Each row of a before or after table is a point. One or more steps were done to the points. Then noise was added and the rows were shuffled. The steps act on columns, c1 being the first. Name the steps. A step turns or swaps two columns, mirrors them in a line or flattens them onto one, adds a multiple of one to another, or multiplies or shifts one. Angles are multiples of 10 degrees, from the lower column toward the higher: turns from -170 to 170, lines from 10 to 170 but not 90. Use the fewest steps. Two steps may share a column if one is a turn and the other turns, adds or multiplies; they go together, in the order done. Otherwise the lowest column goes first.
In the rows, zero is written as 128.

Before:
[[ 84 115]
 [170 106]
 [ 82 121]
 [121  70]
 [147  59]
 [167 170]
 [100 109]
 [121 113]
 [147 168]]
After (9 x 2):
[[ 57 114]
 [ 82 106]
 [156  55]
 [ 54 124]
 [196 105]
 [117 112]
 [162 171]
 [118  69]
 [190 169]]
Steps: multiply c1 by 1.6

Before:
[[133 127 157 133]
 [ 96  56 115 118]
 [124 173 116 114]
 [ 93 142 155 102]
 [102 226 153 183]
 [195  66 159 159]
 [133  92 138  96]
 [ 86  53 151 100]
 [ 86  58 110 148]
 [ 95 129 145 126]
 [ 92 115 151 152]
 [229 104 136 101]
 [ 96  65 159 203]]
After:
[[166 116 150 137]
 [151  55 165  92]
 [200  66 138 177]
 [120  93 126  96]
 [145  68  49 140]
 [137  60 173 160]
 [150 145 158  92]
 [152 131 114 123]
 [152 131 155 120]
 [186 226 135 164]
 [ 91 104  36  99]
 [110 179 137 122]
 [116  54 166 129]]
Steps: turn c3 and c4 by -30 degrees; turn c1 and c3 by -110 degrees

Before (8 x 6):
[[ 74  87 148 159 173 137]
 [120 118 193 123 122 177]
 [122 104 172 141 174 171]
 [203 174 180 134 169 190]
 [ 88 109 129  83 167 111]
 [137 160  78  99  51  68]
 [143 125  68  90  93 131]
 [203  85 164 112 185 132]]
After:
[[161 137 178 151  84 126]
 [154 111  97  77 103 110]
 [101 174  97  89 157 106]
 [142 137  70  97 171  85]
 [ 51 132 161  62 135  92]
 [ 79 176  79 130 121 123]
 [162  68 159 188  74 156]
 [ 44 189 147  85 148 174]]
Steps: turn c1 and c3 by 130 degrees; swap c2 and c6; turn c4 and c5 by 70 degrees

Before (11 x 9):
[[199 147 111 107 157  63  80 114 143]
 [191 172 166 138 115  41 111  99 176]
 [138 209 123 148 110 111 110 124 103]
 [ 71 112 163 104  93 148  95 163  92]
 [168 137 130  59 179  92  84  35 150]
 [190 127 160  46 210  95  91 106 134]
 [149 173  72 119  93 142 115 134 151]
 [176 163 143 191  96 133 138 131 135]
 [128 136  88 177 116 156  66 144 112]
 [140 189  97 136  94 193  42 142 142]
 [138  96 162  91  82 144  82 139  51]]
After (11 x 9):
[[ 71  96 164  87 118 149 144 162 145]
 [138 110 122 106 106 112  47 123 104]
 [177 139 144 145 108 132  93 129  67]
 [149 116  72 150  52 142  83 135 143]
 [199  80 111 136 144  64 109 115 150]
 [138  41  97 142  73 193  67 142 125]
 [130  65  88 122  87 156 120 144  77]
 [189  90 160 118 234  95 131 105 210]
 [189 111 166 177 143  42  86  99 126]
 [138  82 161  46 107 144 159 140 151]
 [167  84 130 138 180  92 120  34 200]]
Steps: turn c2 and c7 by -90 degrees; add 0.7 times c3 to c5; turn c4 and c9 by -80 degrees

Before, 12 rows:
[[131 105  51  68 193 130 144 150 163 160 201]
 [191  54 161  65 102  92  93 137  68 164 174]
 [ 81 135 143  85 125 113 171 175 161  85 184]
 [167 169  95 186  77  52 196 165  78 118 142]
 [ 92 173  70 117  71 112 151 110 118 104 175]
 [167 136  87 165  73 153 208 209 159 184  99]
 [123 106  69 161 192  95 106  99 115 126 110]
 [101  50  70 149 138  99 176 143  69 107 152]
 [182  90  77 125  91 132 148  94 155 136 151]
 [133 123  42  93 116 132 175 181 153 105  81]
 [173 111 144 132 118 153 136 106  56  78  83]
 [135 150  93  79 134 101 166  90 115 129  90]]
After:
[[102  51  69 147 178 163 120 143  71 106 114]
 [167 136  87 165 207  91 184 209 159 183 136]
 [183  89  78 126 149 144 165  93 156 135 144]
 [131 104  51  68 144 189  62 149 165 158 166]
 [174 111 145 131 136  77 138 106  56  77 128]
 [124 106  70 162 106 129  64  99 114 126  90]
 [133 122  41  93 175  87 139 182 154 105 109]
 [135 150  94  79 166 108 122  91 116 129  86]
 [ 82 136 142  84 171 183 130 175 161  83 142]
 [167 169  95 186 197 177 179 164  78 118  70]
 [ 93 174  70 117 151 176 185 110 117 105 137]
 [190  55 160  64  93 186 155 137  69 165 119]]
Steps: turn c5 and c7 by -90 degrees; mirror c6 and c11 in the line at 60 degrees

Before, 9 rows:
[[136 208 137 162  94 106  95 160 137 115 116 121]
 [121 134  61 165 249 131 133  84 121 101 114  79]
 [140 136  74 144 151 146 127  52 188 120 109 110]
 [124 167 146 139 145  50 180 146 203 114 113 117]
 [106 116 141 154 168 146 169 121 134 112 157 234]
 [ 96 114 139 133 155 217  75 160 111 134 185 137]
 [ 48  55  78 107 154 104 155 127 127 119 191 181]
 [126 180 129 166 113 189 199 165 151 120  64  85]
 [159 152  71  92 143 167 155 158 142 136  87  82]]
After, 9 rows:
[[105 116 128 160  84 146 167 121 134 112 154 235]
 [137 203 109 162 160 104  90 158 135 115 114 117]
 [ 93 114 130 129  97 218  75 157 106 132 184 136]
 [124 168 119 139 102  53 184 146 206 113 109 117]
 [155 154 183  92 135 163 157 159 142 135  85  86]
 [126 175 122 167 142 186 197 164 146 119  63  89]
 [ 52  54 183 107 118 106 154 127 130 119 189 182]
 [121 134 237 168  41 133 131  81 126 101 108  79]
 [136 136 189 141 124 144 123  50 186 123 107 116]]
Steps: turn c3 and c5 by -160 degrees

Before:
[[ 85 151 161 181 129 178  65 143 163  53  95  71 192 140 135 200 131 184]
 [ 91 114  99  99  93 129 235 167  80 143 148 126 150 147 160 111 146 120]
 [155  38  64 147 144  69 145 102 145 112  97 113 113 125 109 145 167  64]
 [144  88 161 145 116 110 208 128 155  46 146 132 152 176 151 113 133 136]
 [155  48  41  84 179  97 176  66  98 129  94 104 122  68 117 105 165  75]
 [116  94 185 155 119 180 191 153  98 171 125 105 173 158 152  79 108 122]
 [115 106 141  98  80 124 115 111 145  95 111 132 190 113 164 132 154 111]
 [  7  51 121 139 139 150  95 120 167 101 133 124 121 120 114 108 122 149]
 [147 124 181 217  59 160 161  65 128 104  91 201 139 123  99 190 175 151]]
After, 9 rows:
[[ 89 115 165 121  90 139 235 167  74 103 146 143 143 132 148 111 126 151]
 [146  37 179 157 146  66 146 114 145 172  93 174 114 130  87 140 110 177]
 [ 99  96  86 173 122 185 184 143  99 117 119 106 164 148 174  78 108 120]
 [149 124  60 163  58 150 164  64 128 189  92 173 141 124 122 192 211  62]
 [107  83 105  77 115 112 202 134 155 198 136 137 152 183 155 117 130 116]
 [ 37  50 129 109 141 150  99 116 167 150 163 118 122  50 113 105 123 108]
 [126 102 125 105  76 121 116 112 141 141 117 158 190 108 161 130 136 166]
 [182  44 209 115 180  87 182  70 101 124 103 168 122  90  89 100 107 194]
 [ 83 153 102  95 131 186  66 130 161 195 104 136 191  97 139 200  73  49]]
Steps: turn c1 and c14 by 40 degrees; turn c11 and c14 by 20 degrees; mirror c3 and c15 in the line at 80 degrees; turn c4 and c18 by -150 degrees; turn c4 and c10 by -140 degrees; turn c6 and c8 by -10 degrees; swap c12 and c17
